Each row of a before or after table is a point. One or more steps were done to the points. Then noise was added and the rows were shuffled. The steps act on columns, c1 being the first. Write out the steps. A step turns or swaps two columns, mirrors them in a line or flattens them onto one, adds a multiple of one to another, or multiplies or shifts one. Angles are multiples of 10 degrees, from the lower column toward the higher: turns from -170 to 170, lines from 10 to 170 but not 90. Use the fewest steps. Two steps may share a column if one is a turn and the other turns, adds or multiplies; they go together, in the order done. Otherwise the lowest column goes first.

Before, 8 rows:
[[ 0.47  0.04]
 [-0.44 -0.19]
 [ 0.01  0.01]
 [-0.23 -0.13]
 [-0.56 -0.03]
 [ 1.16 -0.15]
 [ 0.30 -0.10]
 [-0.44  0.29]]
After (8 x 2):
[[-0.16 -0.58]
 [-0.19  0.88]
 [-0.24 -0.12]
 [-0.12 -0.40]
 [ 0.20  0.11]
 [ 0.46 -0.43]
 [ 0.13 -0.31]
 [ 0.01  0.07]]
Steps: multiply c1 by 0.4; multiply c2 by 3

Before, 8 rows:
[[ 0.61 -1.11  0.87 -0.07]
 [ 0.01  0.64 -0.13 -0.06]
 [ 0.06 -0.13 -0.46 -0.47]
 [-0.28 -0.16 -0.33 -0.44]
 [-0.22 -0.38  0.30 -0.30]
 [-0.28 -0.17 -0.80  0.06]
 [ 0.01  0.42 -0.14  0.59]
 [-0.11 -0.15 -0.36 -0.11]]
After:
[[-0.33  0.18 -1.95  0.11]
 [ 0.62  1.17  2.22 -0.13]
 [ 0.09  0.12 -1.13 -0.47]
 [-0.28  0.14 -0.81 -0.41]
 [-0.01 -0.46 -0.35  0.53]
 [-0.20  0.36  0.72 -0.28]
 [-0.01 -0.69 -0.31 -0.03]
 [-0.09  0.11 -0.91 -0.09]]
Steps: multiply c2 by -1; multiply c3 by 2.5

Before (9 x 6):
[[-0.34  1.01  0.17  0.29  0.47  0.23]
 [ 0.62  0.22  0.27 -0.83 -0.35  0.07]
 [-0.64  0.82  0.44 -0.49 -0.70 -0.49]
 [-0.43 -0.33 -0.64  0.47 -0.08  0.25]
 [-0.47  0.45 -0.30 -0.47 -0.30  0.44]
 [ 0.29  0.40  0.32 -0.17  0.44 -0.05]
 [ 0.42  0.83 -0.16 -0.38  0.07 -0.27]
 [ 0.21  0.60  0.24 -0.09  0.32 -0.23]
 [ 0.01 -0.13 -0.89 -0.87  0.31 -0.02]]
After:
[[ 0.52  0.13 -0.62  0.29  0.25  0.25]
 [-0.69 -0.60 -0.17 -0.18 -0.34 -0.30]
 [-0.40 -0.48  0.25  0.05  0.00 -0.23]
 [-0.40 -0.28  0.32 -0.03  0.37 -0.07]
 [ 0.32 -0.96  0.44 -0.58 -1.44 -0.50]
 [ 0.28 -0.59 -0.32 -0.57  0.38  0.43]
 [-0.02 -1.04  0.16  0.33  0.83  0.21]
 [-0.65  0.01  0.28 -0.66 -0.24  0.06]
 [ 0.06  0.13 -0.89 -0.89  0.27  0.01]]
Steps: turn c1 and c2 by 160 degrees; add -0.3 times c1 to c4; add 1.5 times c6 to c5

Before, 10 rows:
[[-0.23  0.27 -0.23  0.27  1.06  0.43  0.12  0.44]
 [-0.59 -0.14  0.64  0.11 -0.14  0.64 -1.19 -0.62]
 [ 0.30 -0.57 -0.54  0.17  0.37 -0.22  0.02  0.16]
 [ 0.28  0.50 -0.32  0.25 -0.19 -0.17  0.32 -0.03]
 [ 0.27  0.10  0.13  0.74  0.42 -0.22 -0.13  0.16]
 [ 0.02  0.11 -0.30  1.09 -0.19  0.30  0.12 -0.09]
 [-0.21 -0.44 -0.08 -0.10  0.17 -0.51  0.83  0.16]
 [-0.06 -0.36  0.57 -0.13 -0.48  0.16 -0.36  0.21]
 [-0.12  0.47 -0.12  0.62 -0.60  0.12 -0.20  0.40]
 [ 0.09 -0.51  0.71  0.00 -0.17  0.78 -0.61 -0.45]]
After (10 x 8):
[[ 0.63  0.00 -0.56  0.07  0.53  0.22 -0.10  0.19]
 [ 0.07  0.33  0.10 -0.29  0.40  0.70 -0.25 -0.02]
 [-0.21  0.46 -0.32  0.14 -0.06  0.39  0.09 -0.34]
 [-0.04  0.05 -0.29 -0.68 -0.14  0.89  0.30 -0.07]
 [-0.29 -0.79  0.65 -1.08 -0.33 -0.54 -0.50 -0.26]
 [-0.38  0.19 -0.26 -0.37  1.14  0.12  0.36  0.38]
 [ 0.24 -0.11  0.59 -0.28 -0.64 -0.33 -0.17  0.34]
 [ 0.19 -0.24 -0.07  0.85  0.22  0.39  0.26  0.33]
 [ 0.44 -0.42  0.69 -0.84 -0.40 -0.48  0.04 -0.29]
 [-0.42  0.41 -0.14 -0.52 -0.56  0.44 -0.07  0.24]]
Steps: turn c1 and c2 by 50 degrees; turn c2 and c8 by -30 degrees; add -0.3 times c3 to c5; turn c6 and c7 by 40 degrees; turn c4 and c6 by 120 degrees

Before:
[[ 0.16 -0.22  0.50 -0.16 -0.21  0.48  0.53  0.40 -0.59]
 [ 0.21 -0.64 -0.47  0.05 -0.34  0.30 -0.25  0.09  1.61]
 [-0.13  0.87 -0.34  0.46  0.52  0.02 -0.28  0.17 -0.55]
 [ 0.09 -0.56 -0.53  0.01  0.39 -0.38 -0.23  0.37 -0.34]
 [ 0.17  0.59 -0.43  0.33 -0.21  0.20  0.41 -0.08 -0.45]
 [ 0.21  0.03  0.25 -0.15 -0.31 -0.55 -0.28 -1.00  0.10]
 [-0.13 -0.29 -0.28  0.33  0.32  0.26  0.11 -0.18  0.11]
 [-0.05  0.45 -0.53 -0.70  0.65  0.06  0.72  0.48 -0.09]
 [-0.04 -0.50 -0.56 -0.42  0.06  0.15 -0.24 -0.09 -0.52]
 [-0.51 -0.13 -0.27  0.38 -0.19  0.38 -0.24  0.48  0.02]
 [-0.23 -0.52 -0.34 -0.85 -0.37  0.31 -0.19 -0.12 -0.43]
 [-0.29 -0.36  0.26  0.11 -0.18 -0.30  1.31 -0.08 -0.08]
 [-0.28 -0.31  0.33  0.48 -0.15  0.40  0.24  0.15 -0.67]
 [-0.54  0.36 -0.62  0.45 -0.15  0.41 -0.18  0.32 -0.23]]
After, 14 rows:
[[-0.74 -0.21  0.33  0.20 -0.11 -0.03  0.10 -0.26 -0.68]
 [ 1.07 -0.63 -0.53  0.09 -0.38  0.14 -0.54 -0.51  1.64]
 [-0.41  0.79 -0.33  0.10  0.49  0.06  0.25  1.06 -0.64]
 [-0.68  0.41 -0.63  0.20 -0.13  0.13 -0.33  0.74 -0.27]
 [-0.54 -0.02 -0.32  0.22 -0.15  0.18 -0.51  0.29 -0.02]
 [-0.04  0.41 -0.56 -0.23  0.64  0.07  1.46  0.92 -0.10]
 [-0.03 -0.61 -0.55 -0.03  0.41  0.05  0.12 -0.11 -0.32]
 [ 0.34 -0.05  0.22 -0.06 -0.23 -0.03 -0.66 -0.91  0.10]
 [-0.13 -0.17  0.47 -0.15 -0.16 -0.06  0.43  0.19 -0.61]
 [-0.28 -0.52 -0.54 -0.20  0.07  0.26 -0.23 -0.52 -0.46]
 [-0.04 -0.42 -0.30  0.12  0.27  0.06  0.38 -0.50  0.15]
 [-0.32 -0.37  0.28  0.07 -0.17 -0.11  1.23 -0.40 -0.02]
 [-0.11  0.56 -0.47  0.10 -0.19  0.11  0.14  0.59 -0.48]
 [-0.45 -0.51 -0.42 -0.29 -0.30  0.04 -0.52 -0.60 -0.53]]
Steps: add 0.5 times c9 to c1; add 1 times c2 to c8; flatten c3 and c6 onto the line at 170 degrees; multiply c4 by 0.4; add 1 times c5 to c7

Before:
[[ 0.08  0.30  0.03  0.00  0.00 -0.27 -0.22 -0.22  1.73  0.18  0.47 -0.12]
 [ 0.52 -0.35 -0.39  0.02 -0.89 -0.22  0.47 -0.25 -0.11 -0.10  0.42  0.28]
 [ 0.03  0.08 -0.28  0.34  0.14 -0.24 -0.02  0.32 -0.31 -0.15  0.67 -0.48]
 [-0.18 -0.06 -0.16  0.04  0.16 -0.38 -0.42 -0.29 -0.48 -0.34  0.06  0.42]
 [ 0.58  0.01 -0.29  0.12 -0.13  0.30  0.38 -0.20  0.31 -0.24 -0.47  0.30]
 [-0.11 -0.54  0.11  0.01 -0.18 -0.27  0.19  0.22  0.95 -0.34 -1.55  0.01]
 [ 0.10  0.46 -0.35  0.27 -1.59  0.40 -0.13  0.47 -0.50 -0.40 -0.81  0.24]
 [ 1.35  0.17 -0.13 -0.17 -0.27 -0.42 -0.08  0.98  0.19  0.22  0.33 -0.06]
 [-0.11  0.47 -0.33 -0.61  0.18  0.19 -0.02  0.58 -0.48 -0.28  0.68  0.40]
 [ 0.58  0.10  0.20 -0.21  0.10 -0.27  0.00  0.28 -0.11 -0.67  0.64 -0.09]
 [-0.07  0.15  0.40  0.06 -0.16 -0.13  0.12 -0.25 -0.36  0.16  0.49  0.23]
 [-0.07  0.46 -0.22 -0.25 -0.12 -0.41  0.19 -0.26  0.04 -0.21 -0.20 -0.07]
 [ 0.06 -0.05 -0.42 -0.40 -0.39  0.51 -0.32 -0.30 -0.51 -0.13  0.46 -0.70]]
After:
[[-0.02  0.00 -0.39  0.12  0.44 -0.27 -0.02 -0.08 -0.33 -0.23  1.15 -0.19]
 [-0.13  0.02  0.41  0.04 -0.29  0.02  0.14  0.23 -0.37  0.27  0.12 -0.11]
 [-0.26 -0.08  0.17  0.01 -0.44 -0.39 -0.42 -0.28 -0.46 -0.53 -0.37  0.04]
 [ 0.48  0.08  0.02 -0.01 -0.53  0.40  0.39 -0.46 -0.19 -0.16  0.04 -0.70]
 [ 0.38 -0.01  0.20  0.00  0.04 -0.20 -0.17 -0.09  1.68  0.30  0.15 -0.19]
 [ 0.00 -0.01 -0.56  0.12 -0.55  1.34 -0.02 -0.08 -0.51 -0.62 -0.10 -0.81]
 [-0.20  0.00 -0.66 -0.22 -0.30  0.02  0.08  0.00 -0.46 -0.45  1.56  0.39]
 [-0.05  0.06  0.12 -0.12 -0.07 -0.23  0.27 -0.32  0.05 -0.34 -0.59 -0.35]
 [ 0.56  0.00 -0.14 -0.08  0.06 -0.25  0.03  0.30 -0.21 -1.09  1.04 -0.11]
 [ 1.35 -0.02 -0.91 -0.07 -0.10 -0.15 -0.04  0.39 -0.04  0.35  1.80 -0.47]
 [ 0.62  0.06  0.03  0.04 -0.27  0.30  0.38 -0.35  0.19 -0.39 -0.77  0.20]
 [ 0.05  0.00 -0.13 -0.01 -0.11 -0.10  0.09  0.21  0.96 -0.54 -1.22 -0.28]
 [-0.02 -0.06  0.05 -0.16  0.66  0.64 -0.32 -0.51 -0.52 -0.21  0.01 -0.21]]
Steps: turn c1 and c9 by -10 degrees; flatten c2 and c7 onto the line at 80 degrees; add 1.5 times c8 to c11; turn c3 and c8 by 60 degrees; multiply c4 by 0.4; turn c5 and c6 by -40 degrees; turn c5 and c12 by 70 degrees; multiply c10 by 1.6
